Each row of a before or after table is a point. One or more steps were done to the points. Then noise was added and the rows were shuffled. The steps act on columns, c1 being the first. Name the steps. A step turns or swaps two columns, mirrors them in a line or flattens them onto one, adds a multiple of one to another, or multiplies or shifts one. Angles are multiples of 10 degrees, from the lower column toward the higher: turns from -170 to 170, lines from 10 to 170 but not 90. Use the fewest steps. Two steps may share a column if one is a turn and the other turns, adds or multiplies; they go together, in the order done. Otherwise the lowest column goes first.

Before:
[[0.017, -0.013, -0.010],
[-0.044, -0.071, 0.023],
[0.050, 0.009, 0.007],
[-0.031, 0.014, -0.045],
[0.029, 0.040, -0.008],
[0.046, 0.011, 0.027],
[-0.006, 0.049, -0.028],
[0.008, 0.039, -0.021],
[-0.019, 0.063, 0.008],
[-0.057, -0.042, 0.003],
[0.023, 0.011, 0.002],
[-0.025, -0.028, -0.059],
[0.029, 0.020, -0.001],
[-0.041, -0.008, 0.038]]
After:
[[0.046, 0.020, -0.004],
[-0.069, -0.011, 0.002],
[0.019, 0.044, -0.011],
[0.049, -0.015, 0.003],
[-0.035, -0.010, -0.026],
[0.037, -0.001, 0.001],
[-0.039, 0.013, 0.014],
[0.045, -0.012, 0.012],
[0.015, 0.065, 0.005],
[-0.022, 0.027, -0.017],
[0.025, -0.002, 0.001],
[0.026, 0.033, -0.006],
[0.007, -0.022, -0.003],
[-0.075, -0.037, 0.010]]
Steps: turn c1 and c2 by -30 degrees; multiply c3 by 0.4

Before:
[[-0.019, -0.075, -0.015, 0.009, 0.021, -0.001],
[-0.005, 0.006, -0.031, 0.025, 0.092, 0.026],
[0.011, -0.001, -0.032, 0.013, 0.003, 0.032],
[-0.014, 0.004, 0.016, 0.022, -0.036, -0.005],
[-0.011, -0.009, 0.071, -0.074, -0.033, 0.031],
[-0.061, -0.011, 0.011, 0.004, -0.038, 0.030],
[-0.002, -0.005, -0.014, -0.038, 0.007, -0.017],
[-0.033, -0.016, -0.035, -0.013, -0.007, -0.012],
[-0.027, -0.004, -0.022, -0.022, -0.036, -0.013]]
After:
[[-0.014, -0.007, 0.016, 0.018, -0.036, -0.014],
[-0.080, 0.011, 0.012, 0.013, -0.037, 0.028],
[-0.042, 0.015, -0.036, -0.015, -0.007, -0.008],
[-0.001, 0.004, -0.017, -0.039, 0.007, -0.003],
[0.015, 0.003, -0.032, 0.023, 0.006, 0.027],
[-0.006, -0.005, -0.027, 0.033, 0.093, 0.017],
[-0.024, 0.076, -0.017, 0.011, 0.021, -0.003],
[-0.013, 0.007, 0.071, -0.058, -0.035, 0.055],
[-0.036, 0.007, -0.024, -0.024, -0.037, -0.005]]
Steps: multiply c1 by 1.3; multiply c2 by -1; turn c4 and c6 by -20 degrees

Before:
[[0.001, 0.023, -0.054, -0.011, -0.030, 0.004, -0.034, 0.018, 0.014, -0.051, 0.012],
[-0.023, 0.011, 0.009, -0.025, -0.021, 0.032, -0.016, 0.052, -0.062, 0.002, -0.010],
[-0.064, 0.036, 0.006, -0.004, -0.007, 0.089, 0.002, 0.002, 0.008, -0.008, 0.015],
[0.054, -0.020, -0.004, -0.031, -0.022, 0.021, -0.034, -0.019, -0.022, -0.026, -0.010],
[-0.030, -0.053, -0.007, -0.014, 0.023, 0.006, -0.050, -0.008, -0.042, 0.047, -0.026],
[-0.060, 0.024, 0.035, -0.002, -0.028, -0.022, -0.062, -0.035, -0.036, 0.031, 0.045],
[0.010, 0.000, -0.044, 0.024, 0.015, 0.019, 0.005, -0.043, -0.023, -0.005, -0.007],
[-0.037, 0.019, -0.005, -0.054, -0.014, -0.011, 0.002, 0.000, -0.028, -0.054, -0.064],
[-0.056, 0.005, -0.023, -0.048, -0.054, 0.007, -0.004, 0.015, -0.031, -0.023, -0.014],
[0.028, -0.024, 0.076, -0.053, -0.007, 0.010, 0.000, 0.003, -0.006, 0.010, 0.033],
[0.055, 0.033, 0.031, 0.000, -0.052, 0.010, -0.009, -0.017, 0.033, 0.000, 0.022]]
After:
[[-0.063, 0.018, 0.051, -0.002, -0.027, -0.020, -0.061, -0.033, -0.006, 0.032, -0.026],
[0.015, 0.001, -0.016, 0.021, 0.017, 0.019, 0.001, -0.039, -0.027, -0.003, 0.044],
[-0.066, 0.023, 0.019, -0.007, -0.011, 0.090, 0.006, 0.004, 0.044, -0.006, -0.003],
[-0.057, 0.002, -0.018, -0.051, -0.056, 0.006, -0.007, 0.014, -0.001, -0.022, 0.022],
[-0.024, 0.007, -0.013, -0.022, -0.020, 0.030, -0.016, 0.051, -0.052, 0.005, -0.009],
[0.029, -0.017, 0.046, -0.051, -0.007, 0.011, 0.000, 0.002, -0.021, 0.009, -0.066],
[-0.037, 0.009, -0.061, -0.051, -0.015, -0.011, -0.002, -0.002, -0.012, -0.057, -0.005],
[0.057, -0.018, -0.014, -0.032, -0.022, 0.023, -0.030, -0.017, -0.048, -0.023, -0.002],
[-0.033, -0.036, -0.028, -0.016, 0.024, 0.005, -0.052, -0.005, -0.027, 0.044, -0.001],
[0.056, 0.025, 0.028, -0.003, -0.053, 0.014, -0.007, -0.017, 0.007, -0.002, -0.029],
[0.000, 0.017, 0.005, -0.013, -0.028, 0.001, -0.037, 0.019, 0.015, -0.051, 0.059]]
Steps: add -0.5 times c1 to c9; multiply c2 by 0.7; turn c3 and c11 by -80 degrees

Before:
[[-0.022, 0.010, 0.041, -0.043, 0.034, -0.045, -0.036, 0.034, 0.037, 0.058, 0.007, -0.031, 0.029, 0.063],
[0.010, -0.028, -0.055, -0.007, 0.035, 0.001, 0.030, -0.019, -0.035, -0.006, -0.017, 0.086, 0.005, -0.041],
[-0.015, 0.003, -0.004, -0.010, -0.038, 0.003, 0.027, -0.001, 0.052, 0.045, -0.010, -0.028, 0.045, -0.041],
[0.001, 0.035, -0.008, -0.016, -0.055, -0.023, -0.025, -0.029, 0.067, 0.041, 0.013, -0.036, 0.009, -0.039],
[0.004, 0.046, -0.002, -0.027, 0.035, 0.005, -0.015, 0.000, 0.041, 0.009, 0.015, -0.019, 0.050, 0.006],
[-0.018, 0.001, -0.005, 0.032, 0.038, 0.022, 0.024, -0.007, -0.034, -0.003, -0.012, 0.061, -0.016, -0.034],
[0.018, 0.031, 0.008, -0.026, 0.009, -0.029, 0.014, 0.033, 0.072, 0.020, 0.041, -0.034, 0.010, -0.004],
[0.024, -0.001, -0.043, 0.012, 0.021, 0.021, 0.009, 0.022, -0.031, -0.009, -0.034, 0.032, -0.007, -0.005]]
After:
[[-0.005, -0.022, -0.019, 0.010, 0.023, 0.015, 0.012, 0.022, -0.035, -0.011, -0.069, 0.033, -0.008, 0.028],
[-0.041, -0.044, -0.034, -0.008, 0.032, 0.001, 0.029, -0.018, -0.035, -0.005, -0.035, 0.084, 0.004, 0.010],
[-0.034, -0.002, 0.003, 0.028, 0.039, 0.016, 0.024, -0.008, -0.035, -0.003, -0.024, 0.061, -0.016, -0.018],
[-0.041, 0.014, 0.016, -0.012, -0.055, -0.014, -0.026, -0.028, 0.068, 0.043, 0.028, -0.037, 0.011, 0.000],
[0.063, 0.027, 0.023, -0.045, 0.032, -0.031, -0.038, 0.039, 0.036, 0.058, 0.011, -0.032, 0.030, -0.021],
[-0.004, 0.022, 0.018, -0.027, 0.009, -0.021, 0.015, 0.030, 0.071, 0.022, 0.082, -0.037, 0.009, 0.017],
[0.004, 0.027, 0.023, -0.028, 0.036, 0.005, -0.015, -0.003, 0.039, 0.008, 0.031, -0.019, 0.051, 0.005],
[-0.043, -0.001, 0.002, -0.012, -0.041, 0.004, 0.027, -0.001, 0.052, 0.047, -0.021, -0.030, 0.046, -0.010]]
Steps: swap c1 and c14; flatten c2 and c3 onto the line at 40 degrees; multiply c6 by 0.7; multiply c11 by 2
